Each row is a point. Each table stands for the endless flat space through its points: a line for two points, a plane for three, and so on. The two share one point or none. Which?

First (2 x 3):
[[ 10 -25 -21]
 [ 14  -9 -21]]
Second (2 x 3):
[[  7 -19 -39]
 [ 17  -9  -9]]
They share: [ 13 -13 -21]

First (3 x 6):
[[  7 -12  -7 -38 -19 -10]
 [ -1  18  17  -5   4  12]
 [ -1  24  25   0   7  18]]
Second (3 x 6):
[[  5   6   9 -24  -6   2]
 [  9   3   8 -29  -7  -3]
 [  5  -3   6  -9  -9  -1]]
They share: [  3   6   9 -19  -6   4]

First (4 x 11):
[[ -1   0  14   4 -11  23 -17 -17   1 -23  60]
 [-25 -27  -7 -35  -5 -10 -29  -5  16 -11  33]
 [-12 -15  -6 -15  -6  12 -13  -3  -3  -9  37]
 [  2  -3 -12  -3 -12  36   3   9 -33  11  17]]
Second (3 x 11):
[[  2 -15 -34 -14   4  -4  -8  10  -2   7  33]
 [-21   3   0   1  -6  11  -3  -9  -9   2  13]
 [ -6 -11  14 -28 -30  34 -30   0 -18   3  17]]
They share: [ -7  -9  -4 -17 -14  17 -17   1 -11   4  21]

First (4 x 14):
[[ -3  -8   2   4  17  -6 -37  18  28  16 -13   8  41  30]
 [ -5  -4  -4   2  21   7 -21  22  18  23  -4  23  28  16]
 [  1 -26   8 -10  29   5 -17  10   0  21  -2  19   4   0]
 [-11 -13   5   0   9  -5 -31  12  28   8 -14  -1  36  37]]
Second (5 x 14):
[[-24 -54  21 -27  27  -9   4  28 -17  21 -16   9  29  15]
 [ -4 -20  20  -6  20  17 -26  -8  12  32 -20   2   8  -7]
 [-11 -21  12  11   4  19 -22   9  24  -4  -8  -8   7  22]
 [-21 -30   8   1   5  13 -12  27  14  -1  -7  -4   7  28]
 [ 16 -25  25  -1  52  -8 -35 -33   3  19 -10  20  51  -5]]
They share: no point

First (3 x 20):
[[ 17 -23 -19 -15 -13  -7   3   3   1 -16   7  12   2  -5  19  23  -9   3
   15  -2]
 [ 17 -25 -15 -14 -15  -4   1   5  -3 -20   2  16  -3  -2  22  25  -4  -2
   17   1]
 [ 25 -33 -25  -7  -7   1  -1   1   9 -26   5  22   8   7  11  29  -9  -5
   17  10]]
Second (4 x 20):
[[ 22 -12 -38 -18 -14 -14   4   0  14 -11  12   3   7  -8   5  23  -2   5
   14 -23]
 [ 19  -8 -22 -20  -8 -22   1  10  -1 -17  21  -5  -2 -24  10   6  -4   0
    4 -15]
 [  1 -11  14 -14 -20  -7   4   7 -25  -5  12   7   1 -27  46   6 -28  18
    1   6]
 [ 22  -1 -33  -2 -31   7  -3  -7  12  -8  -2  19  18   0  15  32  -1   8
   11 -26]]
They share: [ 13 -16 -20 -20 -14 -14   7   2   1  -7  13   3   4 -14  20  18 -14  12
  12 -11]

First (2 x 24):
[[-16  -6   9  15  21  -4  11  -3   0   7 -19   0  -9   4  -9  18  11 -24
    2  13   1  -4  15 -22]
 [-24 -18  15  13   9 -16  13   7  -6  -3 -11 -12  -5   0 -19   8   9 -14
   -8   7   1  -8  21 -16]]
Second (3 x 24):
[[-23 -21 -15  20  45  -4   9 -22  15 -19 -21  -3  -7  11  -5   1  34 -19
  -33  13  -8  -6  24 -19]
 [-14  -7  35  14 -10 -19  12  24 -20  19  -7  -6  -7  -3 -18  23  -9 -23
   23   3  13  -1  10 -15]
 [-21  -2  34   4 -10 -11  17  20 -16  20 -13 -11  -7  -8 -25  23 -11 -15
   21  12   4 -11  16 -23]]
They share: [-20 -12  12  14  15 -10  12   2  -3   2 -15  -6  -7   2 -14  13  10 -19
  -3  10   1  -6  18 -19]
